Each row is a point. To make a cloud, some directions were put in groups of two or more. Within a group, all points are equally far from the middle, so they leave a hole (a ring in 2 directions, a hollow ball in 3). The other directions are filled evenly. Then the cloud was stretched, turned, moved and blurred a little. How many holes are there, and how many directions does each take, smallest first?

Cloud (19 x 3):
[[-22  21 -10]
 [-18   4   9]
 [ 38  -1  10]
 [ 33 -39   3]
 [ 21 -25 -27]
 [ 13  10  48]
 [-24  10 -23]
 [ 18   0  55]
 [ 18  33   7]
 [-33   5  60]
 [-26  20  -8]
 [ 27  -9  11]
 [-26 -14  23]
 [ 29  -9  23]
 [-41  -9  27]
 [ -3 -30   4]
 [ 57  10  -2]
 [ 12  22  23]
 [  8  29  13]]
Holes: 0

Cloud (46 x 6):
[[-19 -16  45 -16   0  -2]
 [-15  -4 -30  23 -16 -33]
 [-46  21  -1  21 -37  27]
 [ 14  27 -35   5   0  50]
 [-34  28 -17  -6  35 -27]
 [  5 -40   1 -40  -2 -43]
 [-32  28 -18  18  23 -14]
 [ -6  21  52  -3  12 -26]
 [-15  26  17 -17  22 -50]
 [-32 -13 -34   0 -29  -5]
 [  1  -9  14 -17  11 -40]
 [-27 -32  20   5  15  20]
 [-60  17  42 -19  -9 -14]
 [-22   4   6 -41   6   2]
 [  7 -14 -27 -29 -26  18]
 [ -6 -15  26  58 -17 -13]
 [  7   5   6  -5  47  -5]
 [ 25 -19 -27 -14  27 -16]
 [ -3  17  -6 -50  28  10]
 [  0  -3   5  -7 -15 -44]
 [  2  33   9 -23   8 -34]
 [  7  32  45 -27  20  -5]
 [-34 -11  12  33  16 -36]
 [-40  19  38  25  33 -11]
 [-23 -16 -26 -49  18  10]
 [ 25  15 -22 -36  -1  18]
 [ 11  32  25   5 -14 -33]
 [-12   4 -20  17  -5  15]
 [  5  -7  -2  12  -6  34]
 [-49  -6   6  13  34 -12]
 [  6  -4  26 -45   5  -3]
 [ 13   9   5  -9  39  26]
 [ 10  -4  -4 -35  41  -8]
 [-16  -9  -1 -19  14  -3]
 [-10 -10  -6 -25  31 -12]
 [ -1  -4 -43  25   2   9]
 [-16 -38 -27 -27   9   9]
 [-27 -17  -1  13  22 -16]
 [ 21  -5 -27 -26 -19 -24]
 [ 48  -4  -2 -39 -10  -7]
 [-11  15 -39 -10   1  12]
 [  5  23  -4   0   1  27]
 [  6  36 -37 -41  -3   3]
 [-25  15 -16 -10   0  21]
 [-25   7  37 -13   3  -3]
 [ 14 -10 -17   0  -6 -31]]
Holes: 0

Cloud (78 x 8):
[[ 22  -5 -15  -7  -9 -31  23  18]
 [-29  -6  41  -9  13  23 -25  -4]
 [-11 -26   4   3  41   9  -2   6]
 [-12  -2   4  -5  -5  21 -27  17]
 [-13  27  13   0  26   9  -2  20]
 [ 25  20  15  -4  -6  22   6  14]
 [  3 -15  18  -1  12  39  17 -31]
 [ -3  -4   9  -3  18 -39   1  20]
 [  1 -13  16 -17   2 -20  43  25]
 [  8   1 -27   9  20   7  27 -16]
 [-13   4  26  16  -9  33   5  -6]
 [ -5 -31 -21   3   2 -15  53   1]
 [ 14  -1  16  12  -7  26  49  13]
 [-10 -33   9  32   5   0   2  -5]
 [-21 -31  -7  13  23 -15  42   0]
 [  7  22   2 -34   7   7  15  -2]
 [-20 -14  13  -6   3  35 -15  21]
 [  5  15  19 -17  27  31  32  13]
 [-40 -11   6  -7  12 -22 -11  -4]
 [ 21  -3 -11 -23 -11 -13  33   4]
 [-18 -41 -10  -5 -11  -2  25  29]
 [  3  13 -13 -22 -11  -7  -7  25]
 [-15 -11 -13  13 -10  34   4 -29]
 [ 15 -28 -34  13 -12  -4  28  11]
 [-12 -19   0 -24 -11  -5  38  15]
 [-14  10  39  -9  23  24  19   1]
 [ -2  28  -6   8 -22  -4   8 -28]
 [-28  -6 -13  14  -2 -28  18  18]
 [ 27   8   3  12 -13 -13  38   5]
 [ -7 -18  -8  -2  44   7  33   9]
 [  9  29  21  -8  -6  23  -3 -35]
 [ -5 -12   6 -12  12 -34 -21   3]
 [  9   8  11  20 -11   0 -17 -15]
 [ -9   7  19   5  14  28  47   1]
 [-12   4 -34  18  -4 -11  20 -17]
 [  0  28   5   1  -8  20  43  -7]
 [ -4  -1 -38  -2  -5  -2   1 -12]
 [-22  19  11   6   1  34   3 -20]
 [  1  10 -15  14 -29  -9   2  -6]
 [-15  10   0   9 -25  13  33 -10]
 [  2  24  32   8  13 -10  22 -22]
 [  9 -12 -14   7  16 -34  56  20]
 [-19  24  28  13   4   3  12 -14]
 [-10 -30 -28  13 -19 -12  14  -9]
 [ 12  14 -19  -5   6 -24  34 -14]
 [ -1 -36  -1  18  18 -24  44  15]
 [  8 -26   9 -13 -13  36  13  10]
 [  6 -19   2  21   4  25  45 -15]
 [-28  15  20 -15  17  10 -27 -17]
 [-21   6  43  -3  11  -5 -18   5]
 [ 20  23 -18   7 -11   0  13 -17]
 [ -7   3 -14 -12 -25 -13 -15   2]
 [-20 -35   1 -25   8  15  12  24]
 [ 10   6   3   2  22   3  51 -14]
 [  0  23  17  14 -18 -13  13 -26]
 [ 13   8   4  -3   1 -17  40 -30]
 [ -6  10   8  32   9  -2  -4 -23]
 [ -9  12   9 -21  17  -9 -24   7]
 [ -4 -18  32 -13  -4  16  11  31]
 [-28  -6  26   2   7   1  20  26]
 [ -8 -18  11   3   6  48   9 -18]
 [ 12 -15  15  10 -12  12  38 -29]
 [-10   2  23 -24  -9 -19 -12  14]
 [-10  11  -6   7 -12  29  50   1]
 [ -3  -3  39   0   7  32  17  19]
 [  0  18   0   3 -11   6  60  10]
 [ -4  26 -13 -11  -5  -3  -9 -29]
 [-11  -5   1 -12 -17  35  14 -31]
 [-12   6   6  13 -11  37 -13  -7]
 [ -2 -23  23  15  22  15  47  16]
 [-10  22  27  -6  20 -15  26   9]
 [ 21 -30  15  -8  -6  -7  26  18]
 [-20 -11  25  -5   6  24   0  36]
 [-17  12  41  -5   9  25 -28 -15]
 [ 11  27  19  -6  16   9   7 -33]
 [ -8  -9  14 -30 -13  14   3  30]
 [  7  18   4   7 -30   7  29  11]
 [ 10   0 -17  21 -17 -24  14   5]]
Holes: 2 (3, 4)

Cloud (101 x 9):
[[ 21 -29  20  22   7 -11   0  39  -4]
 [  7 -39 -11 -18 -26  -4  -8  48  24]
 [  3 -29  48 -22   7  -3   2  31  12]
 [ 14 -46  -1 -34   5  21 -33  13  26]
 [-27 -12 -10  10  -2  22   2 -38 -27]
 [-17  17 -21   0  17  16 -22  -3  20]
 [ -2 -39 -23 -27   7  13  -7  14  31]
 [ -2 -33  22   6   0   8  10 -12  32]
 [-41 -12  -5   8 -23  22  -9 -26  18]
 [ -8  -7  -3 -50 -23  -1 -23   4  -5]
 [-57 -17  10  -1  10   9   6  -9   3]
 [-36 -33  38  -3  39 -24  18  -5 -19]
 [ 20   0  16 -31 -10 -14  43 -23   6]
 [-34 -19 -13   4  -1  -1  22  40  -6]
 [-54  18  10   3 -10   1   5 -27  -6]
 [-28 -24  -8  -2  10 -15   7  30  36]
 [ 15 -38  19  -2  -6 -20  11 -10  -2]
 [-12 -43  -6  44 -30 -14   4  24  16]
 [-19 -22  -6  23 -25 -37   2  51  12]
 [  5  -7  16  -5  11 -11 -26   1   6]
 [-12   0  -4  -5 -17  -3  -2   7  33]
 [-39 -29   9   7  13  -7  11   8  20]
 [ -4 -18  21 -27 -40 -16  -9 -28  17]
 [-26 -14 -13 -18  -4  26 -26 -14 -26]
 [-15 -34 -34  22  18  -6   9  -4  -6]
 [  6 -31  -1 -14 -11  17  29  31  34]
 [ 29   4  17 -19  16  12 -27 -12   8]
 [-36  23 -27  -8  -9  35 -26 -10 -10]
 [-23 -26 -16 -30  30 -15  11 -24  14]
 [ -3 -26  -6 -24  -1  11 -44  -2  14]
 [-17 -11  10   9 -20 -23  19  13   6]
 [ -1 -32  26 -21 -22 -12  -5 -23 -12]
 [-21 -38 -15 -41  -3 -14  20  -4  -2]
 [ -9 -14 -21 -29  -8 -31  22  -2 -12]
 [ 13  -4  -7 -14 -16   3  -8  13  45]
 [  7  -2  -5 -23  13 -17  -2 -48 -34]
 [-13 -26 -41  35  47   6   3   9 -39]
 [-24  13   0  -4   6  -7 -28  30  18]
 [ 12 -22 -18 -29  28 -14  21 -29 -19]
 [ 17  -4  -1 -17 -20  -9   2 -30  39]
 [-35   8   9 -33  13  -1  -6 -24 -13]
 [  0   6  23 -53 -34   2  -2  -6   8]
 [ -3 -43  -1  -9  32 -11  24 -26  -2]
 [ 10   0  14   1 -17 -34  26   2  42]
 [-32 -36  30 -10  40  -2   8 -19  -5]
 [-20  10   0 -20  15 -21   4 -35  -5]
 [-24  -2   0  22  46  17  20  36   0]
 [ -3  20  11 -42  23 -34  -1   6  -9]
 [-25  17  -3 -21  29  12 -48 -30  -3]
 [-25 -11  25  -3  31  19   1  42  35]
 [-20 -22  19  -9   7   2 -10   8 -42]
 [-15  -1 -25 -19  -7 -16   6  29 -36]
 [ -9 -14  28  -8 -14  -5 -36  35  15]
 [ -2 -18   8  17 -38   1  34  18  -9]
 [ -2 -35  20 -26 -36   0   4  54 -28]
 [  0 -15  -5  16  32  -8 -14  11 -43]
 [ -9 -32 -41 -11 -15 -12  34  34 -23]
 [-10   1 -20 -25  18 -48  37 -19 -13]
 [ 10   9  -7 -26 -11 -17  31   1   4]
 [-10   3 -17  20  43  -4 -28  12  21]
 [ 13   0 -19 -17  -9  -9  41 -30   7]
 [-31  23  -6 -23 -30  -5  39  -8  10]
 [-13  25   3   7  20  36  18   6  10]
 [ -9 -13  20   0  30  12 -23  -8  35]
 [-41 -27 -20  15  34  26  15  -5  25]
 [ 11 -45   7  -5 -11  -7 -16  25  13]
 [ -9  -8 -34  -7  31  -3   6  -3  25]
 [ -4  -4  17  32   0 -14  15 -14  34]
 [-42 -12   0  -7  33  22  15  35  -1]
 [  8 -11  15  23   0  -4 -10  33   0]
 [ 15  -3  20 -35   0   4 -20 -20  48]
 [-30   4  31  -6   0 -12 -19 -10  22]
 [-34 -30 -12  -9   7 -31   7 -14  21]
 [ 19 -20  13 -17   8   3 -17 -22  -3]
 [  3  -3  -9  20 -12 -21   5  30  14]
 [ 24  -2   6   8  -7 -29  21 -31  15]
 [-21 -18   4  -9  22  -4  -3 -15  42]
 [  8   6  32 -28  -8 -41   8 -20   0]
 [-19   2  12 -19  -2 -47 -16 -30   2]
 [  7 -33 -24 -29  11 -16  21 -13 -31]
 [-35 -33  36 -28 -21  35  18   2  -4]
 [ -3  18  27 -12  31  21 -32 -11  -7]
 [-50  -9  11  10  15  13  29  19  29]
 [  9  -9   0 -30   7  -4 -33 -10 -20]
 [ 19   4  18 -36   3  -5   4 -29 -11]
 [ -6  -5  -2 -33   6 -23 -21   9  20]
 [-18 -23 -12 -32 -19 -31 -29   7 -16]
 [-27 -21   9  29 -23  28   0  32  30]
 [-10  14  34 -19  -7  31 -14 -13  19]
 [  7 -15 -13   6  28  -5   4  13  19]
 [-22  30 -15 -21   5   9 -21  23  25]
 [  7   0   8  15   3  12 -33  -4  19]
 [-25  -5  34 -33  13  35   8 -50 -10]
 [  7  15 -26 -32  -7 -22 -16 -20 -43]
 [-17  17 -15 -18  18 -21   2  19 -32]
 [-49 -31   7 -11  -7   9 -37  -6  13]
 [ -8  -3  36  -3 -12 -15 -14 -34  14]
 [ -9 -35  60  -2  15 -26  10   7   8]
 [-28 -24  -6 -26  20 -20  -1   1  -8]
 [-11 -29   8  -3   6  16 -51   5  19]
 [-10 -16 -30 -11 -18  -8   1  10  31]]
Holes: 0

Cloud (100 x 9):
[[-11 -27 -13  19 -19   4   3 -12   1]
 [ 38  -4  16  11  -3 -14 -15  22  -9]
 [-36   1 -21  -9   0   0  -6  21 -26]
 [ -1  -3  23 -14 -18  13 -14 -23  21]
 [-26 -12  -5  -9 -23  24  23 -35   2]
 [-15  15 -18   2   2  11 -36 -52  14]
 [-60   8   2 -19 -13  20  -8   5   7]
 [-10   4 -16  23  -9 -33  -8  -8  11]
 [-19 -33  10 -14 -10  24  10 -21 -43]
 [  7  10  25   1  27  19 -17  20  14]
 [-41 -14 -12  25  22  -8 -29   8 -13]
 [-19  -5  -1 -46  -4  33  -7  -1 -13]
 [ 51  11  11  26  -2   3 -22  17 -20]
 [-19 -19  -2  -4 -11  49   5 -18  -8]
 [-35 -25   9  -9   6  22   6 -31   7]
 [  9   7  -6 -47 -11 -17 -43 -17 -48]
 [ -8   0  31   5  -7  12  31   8  20]
 [-15  -8 -25  22  -4  15 -23  -7  29]
 [ -8   6  -4 -14 -42 -44 -16  20  -4]
 [-45 -22   8  -7 -32 -16  21  27   0]
 [-20  12  -4 -40  15   6 -21  -5 -13]
 [-20 -19  17   4 -35   7  28  21  21]
 [-20 -14   0  23  25  16 -22   8  -5]
 [-36 -23  42  12 -21  12  27  27  32]
 [  5  12   6  -4 -14 -42   9  43  18]
 [ 13  28   1  -4  -3 -28  -6   1  31]
 [  6  37  43 -27  10   3  16  20 -21]
 [  2  -2 -22 -16  -5 -10 -31 -30   6]
 [-24  10  29   8   2   9  14  36  -2]
 [ 31  -4   3  -4   6 -21  -3   7  21]
 [ -1  28  24   5  30  22 -10  16 -20]
 [ 36  12  11  30  10  -2 -25  -8   4]
 [-36 -24   1 -28 -12  41  22 -38 -35]
 [-39 -17  15 -21 -11  42   9  -5 -18]
 [-28  -7  -9   6  -8 -35 -23  31  -1]
 [-12  -6  31  27 -17  20  25   2   8]
 [-21 -10 -13  27  31  14 -16  13 -19]
 [-18  31  16 -11 -31  -8  -9   9  18]
 [-22  -7   2 -31 -37   5 -11  -7  -9]
 [ 47  23   2  17  19  -1 -34 -11  -8]
 [-19  -3  18   0 -19  18   3  15  -8]
 [-12   2   5 -26 -37 -15 -16 -29   4]
 [  5  -9  19 -13  13  -7  -8   5   7]
 [-11 -33 -10  35   5  -2 -10 -15 -22]
 [  0   3  27 -24 -44  18  16  21  -2]
 [-10 -10  15   9 -10  27 -18 -37  -8]
 [ 12  -1   0  -7 -12 -11  -1  14  28]
 [-15  10   9   1  12  13  18  31 -21]
 [-13   7  12   1 -23   7  28  41  23]
 [ 13   2   4 -12 -11 -19   4  31  -7]
 [ 27  26   8  20  19  -8 -19  11   7]
 [  3  -6 -15  29  34   9  -5 -10  22]
 [ 13 -16  12 -29 -27 -11 -30 -25 -54]
 [-52  23  -7 -17 -28  -6 -32  -8   0]
 [ -7  31  36 -40 -11   8  11 -13 -15]
 [  8  32  17 -35 -41  -9  12  12  17]
 [ -3   7   7 -29 -33  24  10   3  -1]
 [-43 -15   8 -31 -12  26   2  -7  11]
 [  6  10  12 -43 -24  16  10   7  18]
 [ -5 -10  13  36   4  13   2  -2  20]
 [  1  -4   2  36  -1 -15 -19   6  14]
 [  4  22 -11 -15 -37   1  13 -17  -2]
 [-19 -28  26   8 -21  -4  13  11  36]
 [ 37 -11 -11  17 -45   3  -7  -1  10]
 [ 14  22 -11 -30 -28  26 -16 -21 -12]
 [ 27  19  43 -12   0   5  28   4 -27]
 [-15 -24  -1  25 -13 -13   6  16  30]
 [  6 -20  19  20   4  33  22  -1  24]
 [ -3 -22   2  -8 -41  -3  34  36  25]
 [ -5  10  12  24   1  13 -27 -24 -18]
 [-14  10   8 -11  24  -1 -42 -21 -25]
 [ 12   0   6 -12  -4  35  -7 -56 -12]
 [ -8  29   5   9  22 -19 -16   7   6]
 [ 39  16  11  -5 -20  25  -8   0  -8]
 [-11 -13   4 -25 -16  26  -8  -7   2]
 [ 10  30  10  -1   5  11  19  21  18]
 [-11  11  22   8  13  32 -10  14 -22]
 [ 10  19 -24  10  20 -24 -43 -21   6]
 [ -6  25   5 -27 -19  47   7 -19 -24]
 [-33  -8  13 -12 -20  54  15   7 -23]
 [-10 -13  14  -1  -1   4  31  25  14]
 [-18  25  25  -2  20   2 -11   1  -6]
 [-27  -4 -29 -22   8 -11 -27  -5 -18]
 [  1 -24  13 -17 -11  38  14 -28 -28]
 [ -9 -15 -39   6  17   0 -34  -9 -25]
 [ -4 -24 -14  32 -19   0 -18   1  35]
 [-15  -4  10   8   0  19   1 -27 -30]
 [ 13  -5  15  -7 -13  24  12 -12 -30]
 [-13  33   6 -29 -25 -30 -20  29 -26]
 [ 14  16  26 -24 -13  -1 -15   4  25]
 [ 13   2 -19  -8   9  29 -13  -6 -23]
 [ 35  -7  20   2 -22 -11 -13   9 -15]
 [ 17  14 -14  -7 -24  -3 -12 -23 -17]
 [  3  -6  -5   2 -24 -18 -15  -9 -31]
 [ 37   7   3   9 -19 -33 -21 -15  34]
 [  7 -14  24   4   3   7  16   2  44]
 [ 22   5  29 -19  -7  18   4  16 -10]
 [-29   4  -2 -44 -39 -21   3   3 -31]
 [ 18 -18  -6   7 -14 -11   6   5  36]
 [ 11 -10 -37   1   1  -4 -33 -17 -31]]
Holes: 0

Cloud (97 x 9):
[[ 22 -18  48   3 -32  -1  19  20  -3]
 [ -4   2   6 -31   5  26 -23 -31 -19]
 [ 24  16  -7  29 -32 -16  -9 -15  13]
 [ 42 -20  -7  -2   4   0  24  -8  30]
 [ 37  14 -10 -21  -8 -10  -2  46 -21]
 [ 17 -40   1 -35  -5  12  22  -9   7]
 [-22 -26  27 -22 -23   1   9 -17  -2]
 [ 11  -1 -23  18  -7   6  22   2  39]
 [  8  27  -1   1  -6  33  23  -9 -37]
 [  5  -4 -28 -15 -13 -23  30  32 -21]
 [ 28  36  -9 -20 -12  11   3  47 -21]
 [  8   9  21  17  -6 -26  12 -34  14]
 [-23  19 -43 -38  -9   9  20   2 -35]
 [  2   5 -21 -29 -27 -16 -21 -27  -1]
 [  0   3 -14 -34   0   1 -41 -31 -32]
 [ 14  38  -6 -25  -7  11  48 -22   0]
 [ 25  15 -28 -14 -32  25   8  -3   4]
 [ 14  46 -14 -23  16 -28 -19 -12 -15]
 [-10 -19  11  -4 -14 -43 -34  18  -8]
 [  0 -20   6  24 -18  31 -20  12   5]
 [-20   6 -10  17 -14 -36 -37   9 -11]
 [ 37  33   3  -6  18 -33 -28   1 -23]
 [ 21 -19  19   0  -1 -29  39  30   5]
 [ 10   2  -9  -4 -28  11  54   3  -7]
 [-42   2  -1   5 -22  44   7  -8 -12]
 [-16  -4   0  18 -11   6 -39 -45 -21]
 [ 19  -2 -25  24 -23  -4  -6 -31  23]
 [ 58  -1  -1   8   3   3  39 -34  13]
 [ 13  12 -43  -3  13 -14 -51 -24 -21]
 [ -8 -14   9 -22  15 -17 -48  -5 -38]
 [-23 -28   5  -1  20  25  -8 -25  -6]
 [ -7 -45  29   8  17  13  14   5 -22]
 [  3 -11 -13 -20  -3  -6  54  48   2]
 [ 16  -8 -11   2 -22 -27  27  21 -18]
 [ 42 -34  -5  -8 -27   6  -4  13   5]
 [ 18 -49 -35  -4  -5 -17  -4  13   3]
 [  6  19   5 -41 -13   0  35 -19 -17]
 [-14  24 -28 -34  10 -12 -49   6 -22]
 [ 18 -29   3  30 -14  -6 -50  -7  15]
 [ 31  -1  11  24 -23 -49 -21   1  -5]
 [-13 -49  11   1 -17   4 -41  12  -7]
 [ -5  28 -23  23  16 -10 -24  31 -13]
 [ 34  47  16 -12   5   9  16  -3 -14]
 [ 46  13  -2   1   4 -40  11  -4  18]
 [ -9 -28   4  17  11 -41  -1 -21  -4]
 [ -5 -20  36  13   4  33  31 -14 -22]
 [  6  14   2  27  -3 -18 -60 -13  -2]
 [ 56  10   8  -4  -1   5 -14  11 -18]
 [-12 -36  -3 -37 -10   8  23  -2  12]
 [ -1   8  18   9  14 -27 -39  20  -3]
 [-19  31  45  -1 -17  12  11  -1 -15]
 [ 29  -6  23  14 -30 -36  -2  18 -11]
 [ 30  22 -22 -24   4  -4 -24  22   1]
 [ -8  18 -22   4 -26  -2  31 -24   6]
 [-20  29 -35 -43 -14   0 -19  -6 -39]
 [ 15 -15 -36 -23   6 -25 -23  18 -38]
 [  4 -17 -15 -42  20 -18   6 -19 -23]
 [ 27   1  15 -28   5  33  39  -7 -15]
 [-17 -11 -14  -6  34   7  -7  22 -12]
 [ 27  -4 -37  -7 -17  19   4 -27   3]
 [ 37  24 -35   6   7 -22  29  21   6]
 [ -2   4  33   6 -27  -2 -11 -37   4]
 [ 10  20  -3  41  -8 -12 -36   4   4]
 [-10 -17   9  11  14  -7 -26  -7  23]
 [ -6  31  20   8  15 -27 -27  -1 -12]
 [-34 -33  29 -10   0  17  12 -11  -9]
 [ 60 -15   1  -1 -10 -29 -13  15  11]
 [ -5  -9  12  16  16 -16 -32 -23  18]
 [ 48   9  10  -3   5  -7 -20  26 -28]
 [-30  26 -23 -16 -12  42 -13 -16 -28]
 [-17   2 -38 -31   6   4 -10  33 -40]
 [-32 -34  14 -12   4 -16  -1   0  -1]
 [ 30  -1  55  26 -15  -4  -9  10 -10]
 [  0  -8  25  17  13  17 -10 -57   2]
 [-33  -3 -31 -18   7  24 -20  31 -29]
 [ 18  11  26 -24   8  18  32 -29 -35]
 [ 13  -9  25  20 -28   9 -31 -34  13]
 [ 12 -17  -5 -31  29 -23 -31  -7 -27]
 [ 28  -7 -39   5  -8   6  10 -34  19]
 [ 39   0 -23   7  -4 -36  24  22 -13]
 [  5  26 -50 -12   8 -30  10 -24  -6]
 [ 29  18 -29  -6   1  24  41   0  14]
 [  7  10 -34 -41   5 -24 -26  30  -3]
 [ 34  32 -41   7   6  -8  -3 -41  -8]
 [  6   2   1   8 -22  10  47 -29  11]
 [-15 -27   9   8   9 -33  11  12  -4]
 [ -9  26 -21 -28 -10  10  15  14 -50]
 [ -9 -52  27 -14 -11 -25 -19  -8  -9]
 [ 13 -36 -34 -24   9  10  18  -5 -10]
 [ 25   4  38  19  -9 -20  24  12  14]
 [  5  32  11  17   2 -16 -48   3  -4]
 [-13 -43   1  13  23  13 -17 -23  -5]
 [ 12  -6 -48   3   5 -26   7  24  23]
 [ 46  24 -11  -5  29 -32   0  -7  -2]
 [ 10  -2  14  11  31 -27 -45 -23  -6]
 [-10  -7  19   7 -17   4  52   6  -4]
 [ 23  -5  42  20 -15   5  40 -19  14]]
Holes: 3 (2, 2, 4)
